Each row is a point. Each copy is the shape, with its points in the same order, turned, moved and blurred by noise. Say if it was mirrored as well.

Shape (7 x 3):
[[ 42  16  -5]
 [-19 -37  30]
 [ 21  19  -6]
 [ 14  32 -41]
 [-14  -4   0]
 [ -4 -29  -7]
 [-16 -24  32]]
Copy 1:
[[ 10 -19  28]
 [-60  -5 -23]
 [  3   3  20]
 [ 35  18  11]
 [-22  15 -13]
 [-22  -9 -28]
 [-57   5  -8]]
Copy 1 is: only turned
Copy 2, 7 rows:
[[ 29   3  25]
 [-55  -6  11]
 [ 17  10   7]
 [ 42   0 -18]
 [-14   3 -10]
 [-25 -25   5]
 [-48   7  15]]
Copy 2 is: only turned
Copy 3, 7 rows:
[[ 20  26 -41]
 [ 30 -16  38]
 [  5  25 -25]
 [-27  23 -42]
 [ -2   2  10]
 [ 11 -21   3]
 [ 28  -2  35]]
Copy 3 is: only turned

Shape:
[[ 17 -16   1 -36  17 -11]
 [ 54 -33  22  15   6  37]
 [ 20  25  -3  53  -5   1]
 [-13   6   9 -21 -21 -38]
 [ -7 -12  14  21  -7  19]
 [ 18  -4 -22 -18  -9 -44]
 [ -1  -2  17   5   6 -31]
 [ 17  21 -16  31   8 -35]
 [-45 -11 -18 -11  12   5]
 [ 14  33 -18   1   3  15]]
Copy 1:
[[ 33 -12  -6  -7  26  11]
 [ 37 -20   9  49 -33   1]
 [-17 -10  26 -10 -44 -30]
 [  2  22 -26 -30  21 -16]
 [-16   6   2  24 -12  -2]
 [ 17 -20 -23 -35  18 -24]
 [  6  13   8 -11  16 -26]
 [ -6 -17  21 -33  -8 -39]
 [-36  -6  -3  -2  37  22]
 [ -6 -13  10 -29 -27  16]]
Copy 1 is: mirrored
Copy 2:
[[  8  -1   1 -20  30 -23]
 [  2 -22 -27  10 -33 -60]
 [  2  -6   0  59 -22   9]
 [ 12  -7  16 -20  13  33]
 [-21 -24   6  16 -21  -9]
 [ 34 -11  -9   1  37  19]
 [ 13 -17  28   3   8   6]
 [ 22  -4  15  47  13  13]
 [-48 -17   8  -1  38   9]
 [-12  29 -16  30   7   0]]
Copy 2 is: mirrored

Shape (15 x 9):
[[  1 -18  27  17  22  16  16   6  10]
 [ -8   6   2  26  12   9  31  17 -40]
 [-19  -7  -9  -5  18 -25  28   4  15]
 [  2  10 -27 -15 -32  29 -32  -3 -13]
 [ 20  24 -10  26  11 -19  20 -27  16]
 [  1 -11   7 -15  -9 -18 -25   2 -24]
 [  3  -1  38 -22  10  -5  16  25  -3]
 [ 24 -10  29  15  21  -1 -34  10   0]
 [-22 -12 -21 -36  16  -5 -35  19   9]
 [ 38  16  19 -25 -25  13 -19 -23 -39]
 [ -6 -20  24  10 -22  26 -34  10 -29]
 [ 12  20  14  26 -26 -23  -4 -26  18]
 [ -2  25  34   1   5  -6 -14 -24  22]
 [ 25  10  10  -3 -18 -17  -5  22   2]
 [ 31  -7  10 -29  -5  23  14   9 -27]]
Copy 1, 15 rows:
[[-20 -26   3  -9   1  25  23   1 -16]
 [ -5  27   5 -23   9  30  22  36 -18]
 [-12  -9 -14  -4   3 -26  25  22   7]
 [ 14  19 -22 -24 -10  22 -49  -9  18]
 [ 23  -3  26  18  14  -4  18   5  21]
 [  3   8 -16 -27  19 -12 -26  -8 -24]
 [-20  -8   1 -50   4  -5  24 -12 -12]
 [-10 -31  12 -21  35  19 -17 -15 -19]
 [-23 -13 -48 -28  21 -15 -29   2  17]
 [ 38  28   0 -39   8  19 -19 -47 -15]
 [-16   5  -5 -28  -3  34 -41 -10 -38]
 [ 13   2  41  12  -3 -13 -15 -14   1]
 [-19   0  22   3  11  -4   0 -39   9]
 [ 12  -8  21 -43   5 -11 -14   0  -1]
 [ 23   3 -19 -54  -4  24  11 -14 -12]]
Copy 1 is: only turned
Copy 2 (15 x 9):
[[ -4 -26  16  15  10  26  13  25 -23]
 [  6  10  -8  -3  11  -7  23  26 -53]
 [-25 -14  -1 -14   2  10  43  -3  -4]
 [ -3  14 -32 -13 -16   3 -47   9   3]
 [ 14  12  26  15 -20   5  26 -23  -3]
 [-21 -11 -10  -8  25 -11 -24  -6  -7]
 [-10 -15  21 -18  40  10   9  28  -5]
 [ -2 -17   2  38  36  14 -17   7  -4]
 [-34 -11 -46 -12  21  21  -5  -2  25]
 [ 24   5  12 -21  19  -5 -60  -5 -13]
 [-21 -11 -14  16  15   1 -47  28 -33]
 [-14  13  38  20 -17  -6 -12 -15  -1]
 [-20  14  35  12  11  33 -12  -8   3]
 [ -6  -1  13   4  16 -23  -8  16  15]
 [ 31 -20  -1 -28  20   0 -20  23 -11]]
Copy 2 is: only turned

Shape:
[[  7  14  -1  14  -6  13  10  13  11 -30  28   7]
 [ 36   5   3  13   9 -14  11 -13 -16 -22  11  -3]
 [  3 -14   8 -46  -2 -12   3  -4 -14  25   0 -30]
 [ -4 -15   5  31   2 -10   4   7  23 -22  19  13]
 [ -1 -16  -4  12  -5  26 -12  50  11  19   8 -17]
 [-12   1  -3 -16  -2 -20  10  -3  10   8  13   1]
 [  0   8  14  31  12 -19   7 -13 -12   3   6  -4]
 [ -6   0  16  -2  21 -17 -18 -15   0  19  58   3]
 [ -4   2   9  12  -2   4 -39 -14 -19  17  25 -13]
 [  1   9  17  18  -6   0  -1 -14 -20  18  21   2]
 [ -4  15 -24  21   4 -12   4  15 -21  -3   1   5]
 [ -7 -16   8  14  18 -16   7  -8  45  -8   6 -26]
 [ -5  12  14  29  13   0 -19  -8  14  23   1   8]
 [  4  -4   0 -15   9 -22   0   1 -19  10   0   6]
 [-10 -12  16   6  26  37 -12  16 -14   8   1   7]
 [  2   1 -25  12  -7  -1  11 -13  -6  14   0   0]]
Copy 1, 16 rows:
[[  7  -3   8   6  25  -4  15  13  13  22  -4  12]
 [ 34  -3  13  11   6  15   6  -5 -12  -8 -11  -6]
 [-30  17 -10   9 -25   1  12  -5 -15 -21   2 -49]
 [ -2 -13  20   7  13   2  12 -22  -2  20  11  27]
 [-48   7   5  -7  12  23  22  28 -17   7  29  14]
 [-18  -7   9   6 -19  -5   4 -11   6  13   3 -22]
 [ 10   3  31  10  -6   6 -16  -7 -27  10   2  -1]
 [-10   7  60  21 -24 -20  27  -4  -2  -2   2 -12]
 [ -5  30  33  -2 -32  -6  19  14 -21  -5   5   8]
 [ 12  20  32  -1 -10  -7   2   8 -21   9  15 -12]
 [  7 -22   8  -2 -13  14   0  20 -23  26  -4   2]
 [-27   2  16  31   0  16 -12 -32   8  -1   4  17]
 [-11   6  43  -7 -17   3 -17   5  -6   0  22  16]
 [ -4 -15   9  -4 -19  -3   6  -1 -22  -7  -1 -28]
 [-21   1  12   3   8 -22   2  31 -31 -15  24  12]
 [  8  -3   0  10 -26  15  -4   8  -7  16  21  -7]]
Copy 1 is: only turned
Copy 2, 16 rows:
[[-17  10  14   9 -14  -9   2 -24  35 -25  -7   9]
 [  3  15  -9 -14  -8   8  32  -8  10 -35 -15  18]
 [-10 -23 -29 -27  15  -5   9  -9 -23   4 -15 -32]
 [-17   8   3  16 -12  -2  11   1  32   0  10  28]
 [ -5  -4  11  34  22 -12  -6   5  27  16 -28 -23]
 [ -5 -17  -8 -12  -3   0   3 -21   3   3  15  -3]
 [  7 -19  -1   7  -4   8  25   2  -1 -24  -1  26]
 [-11 -30  -2 -10  20 -15  31   3  20 -29  38  -9]
 [ 10 -21 -17  15  18 -28  10  15   4 -37   6  -8]
 [  4 -20  -5  16  -2   5  16   3  -1 -37   6  -5]
 [ 28  -7   5  -1   2  12 -10  -7  20 -17 -11  17]
 [-27  -9 -10  10  10 -16  29 -19   6  20   3  35]
 [ 12 -10  14  31   7 -15  20   5  -8 -11  18  11]
 [  9  -8  -4 -25   2   7   6   6  -6  -6   0  -6]
 [-18   0  27  17  27  -5 -10  22  -5 -20 -10  -5]
 [ 17   1 -15  12   8  16  -2 -19   0 -13   2   6]]
Copy 2 is: mirrored
